Rows are points. Examples show where two turns around zero, p and q, send a point. Write where each new point lands after one turn and then the other. Backwards means that the second turn is done in reverse. Each puzzle has new turns, and all numbers are rounded.

Turn p:
[0.39 0.37] => [ 0.26 -0.47]
[ 1.23 -1.10] => [-1.38 -0.91]
[-1.52 -0.88] => [-0.46  1.69]
[-1.75 -1.97] => [-1.46  2.20]
[1.64 3.58] => [ 3.04 -2.50]
Turn q:
[-0.86 -1.89] => [1.68 1.21]
[-2.27 -0.97] => [ 2.45 -0.28]
[2.24 1.72] => [-2.80 -0.38]
[1.75 2.27] => [-2.65 -1.10]
[-0.86 -1.12] => [1.30 0.55]
Where do these land?
q, then p: [ 1.14 -2.35] => [ 2.47 -0.84]
p, then q backwards: [-0.39 -2.05] => [2.08 0.15]
q, then p: [-0.04  3.07] => [-2.21  2.13]
p, then q: [-0.70  1.33] => [-1.44  0.44]

Turn p:
[-0.68 -1.89  1.09  1.46] => [0.37 2.59 0.48 0.53]
[-1.28  3.00 -1.21  0.52] => [-1.64 -1.22 -0.20 -2.86]
[ 0.54  1.43  1.59 -3.69] => [ 1.46 -3.32  2.25  0.51]
[ 0.46  0.09 -1.85 -0.55] => [-1.10 -1.02 -1.16  0.58]
[ 3.12 -0.49 -1.27  0.76] => [ 1.11 -0.34 -3.15  0.96]
[-2.15 -2.13  1.65  1.49] => [-0.18  3.29  1.77  0.28]
Turn q:
[ 1.98 -0.15  0.31 -0.20] => [2.00 0.27 0.16 0.04]
[ 1.12  1.45 -0.88  0.17] => [ 0.62  1.65  0.38 -0.95]
[-4.66 -0.69 -1.27  3.31] => [-5.11  0.82 -1.84  2.15]
[-2.19 -1.33 -0.36  2.09] => [-2.27  0.06 -1.47  1.94]
[ 1.34  0.28 -1.04 -2.65] => [ 1.56 -0.64 -0.18 -2.66]
[ 1.29 -1.04  1.32 -0.87] => [ 1.79 -1.31  0.33  0.46]
[ 1.12  1.48  1.93 -1.84] => [ 1.41 -0.84  2.64 -0.95]
Where do these land?
p, then q: [2.92 1.44 0.25 1.77] => [ 2.04  0.81 -1.82 -2.38]
q, then p: [-2.62 -0.33  0.14  1.15] => [-1.92  1.68  1.04 -0.84]
q, then p: [ 0.88 -3.17  0.42 -2.39] => [-0.01  0.65 -2.04  3.48]
p, then q: [ 1.44 -0.40 -1.36 -0.88] => [-0.33  0.74 -1.92  0.71]
q, then p backwards: [-2.62  2.46  0.55  0.35] => [-3.53 -0.13 -0.82 -0.45]
